Each row is a point. The last column is the point's height on a tilted bowl or saddle (a function of degree 2), plus a little noise. Along how many of its main directions does it bend up, bend down or stay straight?

Points (11 x 3):
[[.22, .61, .03],
[-.32, .19, .09],
[-.02, .14, .03],
[-.75, -.01, .34],
[-.43, -.06, .24],
[-.38, -.37, .47],
[.61, -.25, .06],
[.45, -.34, .13],
[-.51, -.72, .94],
[-.07, .17, .04],
[.32, -.26, .14]]
Directions: 1 up, 0 down, 1 straight

Points (12 x 3):
[[.68, -.62, .94],
[-.20, -.27, .07],
[.20, .06, .01],
[.53, -.30, .45],
[.48, .22, .26],
[.29, .44, .17],
[.44, .28, .23],
[.30, -.29, .24],
[.14, .44, .06],
[.67, -.39, .68],
[.09, .11, -.06],
[-.32, .57, .02]]
Directions: 2 up, 0 down, 0 straight

Points (16 x 4):
[[.27, .01, .25, .19],
[.32, -.57, .59, .34],
[.44, -.07, -.20, .28],
[.60, -.38, -.09, .74],
[.13, -.21, -.15, -.01],
[.13, -.37, .00, -.04],
[.04, -.54, .16, -.22],
[-.04, .04, .21, -.09],
[-.16, .94, .29, -.55],
[.17, .55, .03, -.49],
[.37, .07, -.21, .05],
[-.05, -.12, .06, -.17],
[.47, -.36, .70, .86],
[-.46, -.34, -.30, -.30],
[-.52, -.76, -.60, -.35],
[.29, -.46, .50, .28]]
Directions: 2 up, 1 down, 0 straight

Points (26 x 5):
[[.27, -.44, -.25, .11, -.05],
[.01, -.02, .33, -.28, -.20],
[.54, .56, -.68, -.26, -.90],
[.15, -.05, .26, -.55, -.38],
[-.32, .00, -.21, -.57, -.01],
[-.46, .13, -.27, .36, -.17],
[.44, .30, .38, .29, -.31],
[.07, .20, -.33, -.16, -.26],
[-.42, .56, -.01, -.34, -.19],
[.58, .28, -.08, .28, -.67],
[.19, .10, .17, .37, -.22],
[-.19, -.14, .14, .11, -.08],
[.09, .94, -.17, -.17, -.76],
[-.51, .15, .28, .08, .00],
[.47, -.12, .45, -.60, -.71],
[-.32, -.26, .30, -.15, -.09],
[-.19, .62, -.35, .67, -.64],
[.09, .48, .28, .30, -.18],
[.11, .40, -.39, .29, -.48],
[.17, -.90, -.27, .86, .19],
[-.78, -.24, -.17, .17, -.04],
[.22, -.03, .31, -.06, -.28],
[-.52, .41, -.20, .30, -.30],
[.13, .39, -.25, -.54, -.45],
[.31, -.30, -.49, .46, .00],
[.18, -.46, -.07, -.64, -.25]]
Directions: 1 up, 2 down, 1 straight
